Every row gives one point. Each copy is the shape, with its points in the same order, stretched, turned, moved and blurred by noise. Is it also mirrored, or only turned?

Shape (8 x 2):
[[-0.19  0.74]
 [-0.25 -0.28]
 [-0.07 -0.24]
 [-0.13  0.67]
 [-0.06  0.27]
 [-0.27 -0.07]
 [ 0.17 -0.28]
 [-0.24 -0.20]]
Copy 1 (8 x 2):
[[ 0.05  1.06]
 [-0.32  0.00]
 [-0.12  0.01]
 [ 0.12  0.98]
 [ 0.04  0.53]
 [-0.28  0.23]
 [ 0.07 -0.12]
 [-0.31  0.06]]
Copy 1 is: only turned
Copy 2:
[[-0.57  0.50]
 [ 0.27  0.06]
 [ 0.12 -0.05]
 [-0.55  0.46]
 [-0.27  0.14]
 [ 0.15  0.22]
 [ 0.03 -0.29]
 [ 0.16  0.18]]
Copy 2 is: mirrored
Copy 3 (8 x 2):
[[-0.55  0.27]
 [ 0.28 -0.43]
 [ 0.35 -0.25]
 [-0.46  0.25]
 [-0.09  0.11]
 [ 0.14 -0.26]
 [ 0.51 -0.08]
 [ 0.32 -0.37]]
Copy 3 is: only turned

Shape (5 x 2):
[[-0.26 -0.09]
 [-0.68  0.31]
 [ 0.27  0.30]
 [ 0.06 -0.25]
 [-0.28 -0.45]]
Copy 1:
[[-0.11 -0.08]
 [ 0.07 -0.70]
 [ 0.53  0.35]
 [-0.09  0.29]
 [-0.48  0.05]]
Copy 1 is: mirrored
Copy 2:
[[-0.19  0.16]
 [-0.87  0.03]
 [ 0.00 -0.28]
 [ 0.17  0.21]
 [ 0.03  0.53]]
Copy 2 is: mirrored
Copy 3:
[[-0.09 -0.29]
 [ 0.06 -0.81]
 [ 0.40  0.00]
 [-0.10  0.06]
 [-0.38 -0.16]]
Copy 3 is: mirrored

Shape:
[[-0.16  0.38  0.31]
 [-0.32 -0.50  0.46]
 [-0.46  0.01  0.49]
 [ 0.33 -0.22 -0.38]
 [ 0.07  0.11 -0.58]
 [-0.17  0.14  0.45]
 [ 0.11  0.31 -0.12]
 [-0.46 -0.39  0.29]
 [ 0.10  0.58 -0.07]]
Copy 1 (9 x 3):
[[ 0.07  0.10  0.56]
 [-0.25  0.59 -0.26]
 [-0.16  0.48  0.34]
 [-0.16 -0.34 -0.49]
 [-0.31 -0.50 -0.10]
 [ 0.04  0.33  0.34]
 [ 0.00 -0.24  0.23]
 [-0.40  0.48 -0.14]
 [ 0.11 -0.30  0.54]]
Copy 1 is: mirrored
Copy 2:
[[ 0.19  0.35 -0.02]
 [ 0.67  0.06  0.60]
 [ 0.59  0.33  0.24]
 [-0.30 -0.51  0.08]
 [-0.11 -0.40 -0.41]
 [ 0.30  0.32  0.22]
 [-0.17 -0.01 -0.18]
 [ 0.74 -0.02  0.39]
 [-0.28  0.22 -0.25]]
Copy 2 is: mirrored

Shape (9 x 4):
[[ 0.48 -0.12  0.33 -0.10]
 [ 0.20  0.02  0.25  0.20]
 [-0.44  0.08 -0.06 -0.24]
 [ 0.62  0.07  0.04  0.17]
 [ 0.64 -0.07 -0.29  0.03]
 [-0.63 -0.14 -0.08 -0.50]
 [-0.33 -0.37 -0.04  0.08]
 [ 0.04  0.03  0.15 -0.10]
 [ 0.46 -0.33  0.41  0.22]]
Copy 1:
[[-0.17  0.56  0.21 -0.64]
 [ 0.07  0.48  0.12 -0.34]
 [-0.11 -0.22  0.27  0.09]
 [ 0.20  0.53 -0.10 -0.74]
 [ 0.15  0.36 -0.28 -0.82]
 [-0.37 -0.45  0.43  0.16]
 [-0.46  0.07  0.15  0.01]
 [-0.04  0.18  0.24 -0.24]
 [-0.32  0.85  0.03 -0.53]]
Copy 1 is: mirrored
Copy 2 (9 x 4):
[[ 0.13 -0.09  0.50  0.48]
 [ 0.22 -0.18  0.44 -0.02]
 [-0.02  0.40 -0.37 -0.22]
 [ 0.35 -0.45  0.31  0.48]
 [ 0.16 -0.52 -0.04  0.66]
 [-0.35  0.68 -0.44 -0.18]
 [-0.43 -0.05 -0.08 -0.23]
 [ 0.20  0.08  0.11  0.05]
 [-0.06 -0.38  0.76  0.24]]
Copy 2 is: mirrored

Shape (8 x 4):
[[-0.52 -0.40 -0.45  0.40]
 [ 0.08 -0.10  0.31  0.07]
 [ 0.29  0.25 -0.11  0.09]
 [ 0.27 -0.37  0.21 -0.10]
 [ 0.63 -0.10  0.10  0.00]
 [-0.37 -0.38  0.31 -0.01]
 [-0.41  0.17 -0.89  0.06]
 [-0.62 -0.37  0.06  0.40]]
Copy 1, 8 rows:
[[-0.39  0.24  0.30  0.74]
 [ 0.31 -0.04  0.02  0.06]
 [ 0.15  0.26 -0.46  0.18]
 [ 0.14 -0.38 -0.10  0.17]
 [ 0.35 -0.24 -0.52  0.21]
 [ 0.03 -0.15  0.45  0.06]
 [-0.70  0.66 -0.28  0.46]
 [-0.04  0.16  0.60  0.42]]
Copy 1 is: only turned
Copy 2 (8 x 4):
[[-0.42  0.40  0.02  0.61]
 [ 0.09 -0.06  0.26  0.04]
 [-0.24  0.01 -0.15 -0.36]
 [ 0.28 -0.23  0.00  0.24]
 [-0.01 -0.43 -0.17 -0.10]
 [ 0.24  0.26  0.35  0.40]
 [-0.43  0.70 -0.51  0.26]
 [-0.28  0.43  0.42  0.47]]
Copy 2 is: mirrored

Shape:
[[ 0.11 -0.04  0.03 -0.31  0.03  0.71]
 [-0.01 -0.31  0.04 -0.44  0.32  0.08]
 [-0.29 -0.10  0.64 -0.23 -0.62 -0.36]
 [ 0.47 -0.21  0.07  0.47  0.43  0.07]
 [ 0.54 -0.30 -0.30  0.17  0.12  0.07]
 [ 0.17  0.18 -0.29  0.48  0.39  0.27]
 [ 0.26 -0.20 -0.21  0.41  0.14  0.20]
 [ 0.38  0.11  0.43  0.21  0.23  0.04]
 [ 0.24 -0.52  0.44 -0.06 -0.58 -0.44]
 [ 0.12  0.24  0.16 -0.69  0.06 -0.09]
 [-0.01  0.15  0.52 -0.34 -0.82 -0.07]]
Copy 1, 11 rows:
[[ 0.10  0.06 -0.19 -0.49 -0.31  0.61]
 [ 0.25 -0.37 -0.08 -0.37 -0.16  0.20]
 [ 0.34  0.42  0.76 -0.01  0.00 -0.24]
 [ 0.37 -0.11 -0.52  0.07  0.23  0.40]
 [ 0.35 -0.10 -0.72 -0.10 -0.20  0.14]
 [-0.16 -0.11 -0.58  0.06  0.17  0.45]
 [ 0.20 -0.09 -0.53  0.11 -0.12  0.37]
 [ 0.29  0.21 -0.13 -0.13  0.41  0.30]
 [ 0.77  0.30  0.19  0.07 -0.15 -0.24]
 [ 0.03  0.10  0.14 -0.67  0.15 -0.09]
 [ 0.19  0.70  0.52 -0.21 -0.08 -0.08]]
Copy 1 is: only turned
Copy 2 (11 x 6):
[[-0.02 -0.24  0.25 -0.62 -0.08  0.43]
 [-0.14 -0.21 -0.12 -0.43  0.49 -0.03]
 [-0.27  0.46  0.32  0.14 -0.26 -0.98]
 [ 0.07 -0.40 -0.21  0.56 -0.01  0.34]
 [ 0.38 -0.47 -0.43  0.07 -0.13  0.10]
 [ 0.19 -0.07 -0.30  0.35 -0.03  0.66]
 [ 0.10 -0.25 -0.38  0.23 -0.24  0.33]
 [ 0.13 -0.26  0.28  0.57  0.09  0.16]
 [-0.12 -0.18 -0.09  0.21 -0.43 -1.05]
 [ 0.38  0.16  0.50 -0.34  0.43 -0.30]
 [ 0.05  0.35  0.55 -0.21 -0.48 -0.80]]
Copy 2 is: only turned
Copy 3 (11 x 6):
[[ 0.38  0.31  0.08 -0.06  0.12  0.41]
 [ 0.03 -0.18  0.23 -0.27  0.37  0.28]
 [-0.62 -0.05  0.18 -0.22 -0.48 -0.07]
 [ 0.30 -0.09  0.52  0.32  0.46 -0.29]
 [ 0.60 -0.27  0.38  0.12  0.14 -0.06]
 [ 0.52 -0.05 -0.04  0.40  0.48 -0.29]
 [ 0.42 -0.20  0.23  0.38  0.24 -0.09]
 [ 0.07  0.23  0.43  0.04  0.27 -0.38]
 [-0.28 -0.30  0.64 -0.09 -0.53 -0.04]
 [ 0.13  0.08  0.03 -0.64  0.07 -0.04]
 [-0.23  0.21  0.14 -0.31 -0.68 -0.05]]
Copy 3 is: only turned
Copy 4 (11 x 6):
[[ 0.22 -0.06 -0.39 -0.27  0.03  0.46]
 [ 0.34 -0.48  0.17 -0.34  0.07  0.05]
 [-0.86 -0.09  0.61 -0.15 -0.31  0.24]
 [ 0.36 -0.22  0.14  0.64  0.32  0.28]
 [ 0.31 -0.47 -0.21  0.64 -0.02  0.03]
 [ 0.46  0.18 -0.19  0.41  0.31 -0.07]
 [ 0.12 -0.21 -0.24  0.56  0.26  0.10]
 [ 0.26  0.12  0.43  0.37 -0.02  0.38]
 [-0.68 -0.58  0.37  0.36 -0.33  0.33]
 [ 0.30 -0.09  0.40 -0.41 -0.50  0.04]
 [-0.80  0.13  0.22 -0.17 -0.67  0.37]]
Copy 4 is: only turned

Shape (12 x 8):
[[-0.41  0.66 -0.08  0.09  0.06  0.03  0.30  0.22]
 [ 0.81  0.02  0.32 -0.52  0.07 -0.41 -0.33 -0.25]
 [ 0.44  0.37  0.39 -0.41 -0.19 -0.53 -0.58 -0.51]
 [-0.07  0.08 -0.05  0.30  0.13  0.34  0.01 -0.44]
 [-0.35  0.29  0.27  0.35  0.18 -0.01 -0.05 -0.30]
 [-0.14 -0.22 -0.55  0.02  0.17 -0.29  0.06 -0.42]
 [ 0.08 -0.29 -0.36 -0.38  0.47 -0.23 -0.27 -0.44]
 [ 0.04 -0.16 -0.14  0.35  0.17 -0.26  0.15 -0.06]
 [-0.93 -0.07  0.29 -0.17  0.03 -0.16  0.29 -0.03]
 [ 0.03  0.30 -0.43 -0.01 -0.08  0.13 -0.32 -0.29]
 [-0.12 -0.21 -0.22  0.14 -0.09  0.12 -0.15 -0.17]
 [-0.32  0.51  0.62 -0.34  0.09 -0.51 -0.43  0.37]]
Copy 1:
[[ 0.10  0.10  0.16  0.08  0.02  0.63  0.26 -0.06]
 [-0.01 -0.72  0.38 -0.03  0.20 -0.42  0.38 -0.54]
 [ 0.09 -0.60  0.74 -0.30  0.48 -0.12  0.16 -0.56]
 [-0.22  0.28 -0.01 -0.18  0.27 -0.08  0.04  0.01]
 [-0.11  0.00  0.31 -0.02  0.46  0.25 -0.04  0.17]
 [-0.62  0.14  0.19 -0.21 -0.31 -0.13  0.27 -0.17]
 [-0.59 -0.43  0.08 -0.39 -0.20 -0.29  0.45 -0.23]
 [-0.28  0.08  0.26  0.11 -0.16 -0.18  0.11  0.14]
 [-0.48 -0.23  0.03  0.31  0.18  0.58 -0.39  0.06]
 [ 0.02  0.19  0.13 -0.57 -0.09  0.05  0.19 -0.26]
 [-0.18  0.13 -0.04 -0.20 -0.16 -0.07 -0.20 -0.06]
 [ 0.30 -0.83  0.54  0.05  0.37  0.58 -0.13  0.07]]
Copy 1 is: only turned
Copy 2 (12 x 8):
[[-0.65  0.67 -0.08  0.05  0.11  0.06  0.26  0.71]
 [ 0.31 -0.41  0.36  0.41 -0.09  0.43 -0.06 -1.06]
 [ 0.13 -0.03  0.04  0.75  0.03  0.28 -0.27 -1.04]
 [-0.14  0.09 -0.13 -0.19  0.03 -0.38 -0.22  0.21]
 [-0.26  0.27 -0.19  0.36  0.02 -0.29  0.03  0.49]
 [ 0.17 -0.41 -0.44 -0.33  0.63 -0.11 -0.20 -0.02]
 [ 0.21 -0.61 -0.10 -0.27  0.39  0.08 -0.64 -0.42]
 [ 0.18 -0.26 -0.28 -0.10  0.37 -0.13  0.30  0.24]
 [-0.29  0.10 -0.65  0.31 -0.31  0.10  0.39  0.80]
 [-0.27  0.36 -0.20 -0.29  0.24 -0.07 -0.46 -0.35]
 [ 0.03 -0.01 -0.48 -0.28  0.04 -0.13 -0.01 -0.03]
 [-0.09  0.53 -0.07  0.86 -0.29  0.67  0.16  0.22]]
Copy 2 is: mirrored
Copy 3 (12 x 8):
[[-0.28 -0.14 -0.48  0.09  0.11 -0.65  0.45 -0.22]
 [ 0.43  0.31  0.16  0.05  0.37 -0.20 -0.06  1.22]
 [ 0.21  0.22  0.13  0.24  0.19 -0.87 -0.27  1.19]
 [ 0.15  0.42 -0.31  0.19 -0.32 -0.36 -0.16 -0.03]
 [ 0.00  0.32 -0.09 -0.01 -0.14 -0.88 -0.01 -0.23]
 [ 0.54 -0.20 -0.12 -0.29 -0.30 -0.26 -0.30 -0.03]
 [ 0.60  0.13 -0.07 -0.59 -0.26 -0.12 -0.11  0.46]
 [ 0.26  0.04  0.02 -0.28  0.12 -0.20 -0.12 -0.25]
 [-0.02 -0.40  0.30 -0.13 -0.57 -0.56  0.49 -0.46]
 [ 0.14  0.01 -0.49  0.13 -0.15 -0.51 -0.35  0.34]
 [ 0.07  0.04 -0.03 -0.05 -0.44  0.08 -0.31  0.04]
 [-0.42 -0.08  0.20 -0.34  0.39 -0.92  0.53  0.41]]
Copy 3 is: only turned

Shape:
[[-0.45  0.05 -0.27 -0.26  0.26  0.23 -0.39 -0.18]
 [ 0.10  0.33 -0.23  0.07 -0.32  0.01 -0.14 -0.33]
 [-0.01  0.42  0.47  0.20 -0.50  0.28 -0.18  0.04]
 [-0.37 -0.28  0.03  0.42  0.48 -0.38 -0.28 -0.38]
 [-0.26  0.44 -0.26 -0.04  0.09 -0.13  0.03  0.49]
 [ 0.30 -0.03  0.65  0.33 -0.25 -0.10  0.08  0.14]
 [ 0.38 -0.03  0.49  0.15  0.20  0.32 -0.54 -0.23]
 [-0.24  0.44  0.10 -0.32  0.24  0.10 -0.05  0.56]
 [-0.17  0.61  0.49  0.07 -0.02 -0.38  0.24 -0.35]
 [ 0.12 -0.18 -0.34 -0.38 -0.32 -0.06 -0.36  0.49]
 [ 0.48 -0.23 -0.33 -0.39 -0.12  0.19  0.54 -0.38]]
Copy 1, 11 rows:
[[ 0.53 -0.42 -0.09  0.60  0.33  0.14 -0.41 -0.08]
 [ 0.58  0.17  0.03 -0.05 -0.16 -0.35 -0.30  0.15]
 [ 0.26  0.51  0.46  0.02  0.36 -0.64 -0.24 -0.02]
 [-0.06 -0.57  0.19  0.02 -0.45  0.45 -0.16 -0.31]
 [ 0.35  0.09  0.07 -0.09  0.51  0.24 -0.41  0.32]
 [-0.28  0.21  0.26 -0.40 -0.01 -0.42  0.18 -0.18]
 [ 0.14 -0.51  0.15  0.06  0.13 -0.69  0.13 -0.50]
 [ 0.32 -0.09  0.20  0.22  0.93  0.11 -0.16  0.16]
 [ 0.23  0.29  0.50  0.17 -0.03  0.19  0.36  0.27]
 [ 0.56  0.18 -0.53 -0.24  0.57 -0.27 -0.57 -0.26]
 [ 0.09 -0.20 -0.67  0.12 -0.25 -0.22  0.28  0.27]]
Copy 1 is: mirrored
Copy 2, 11 rows:
[[ 0.34  0.05  0.44 -0.05 -0.25  0.14  0.24 -0.17]
 [-0.50  0.26  0.10  0.02 -0.30 -0.43 -0.22  0.07]
 [-0.76  0.11 -0.04 -0.34 -0.47  0.31 -0.63 -0.07]
 [ 0.36  0.03  0.76  0.01  0.35 -0.01  0.23  0.53]
 [-0.53  0.50  0.06  0.60 -0.48  0.30  0.13  0.15]
 [-0.60  0.13 -0.34 -0.24  0.14  0.24 -0.40  0.15]
 [ 0.06  0.19  0.18 -0.75  0.37  0.18 -0.40 -0.43]
 [-0.43  0.32  0.04  0.43 -0.29  0.69  0.02 -0.34]
 [-0.87 -0.09  0.57  0.63  0.16  0.12 -0.48 -0.10]
 [-0.39  0.31 -0.59 -0.30 -0.39 -0.05  0.61 -0.03]
 [ 0.13 -0.02 -0.75  0.34  0.27 -0.64 -0.09 -0.20]]
Copy 2 is: mirrored
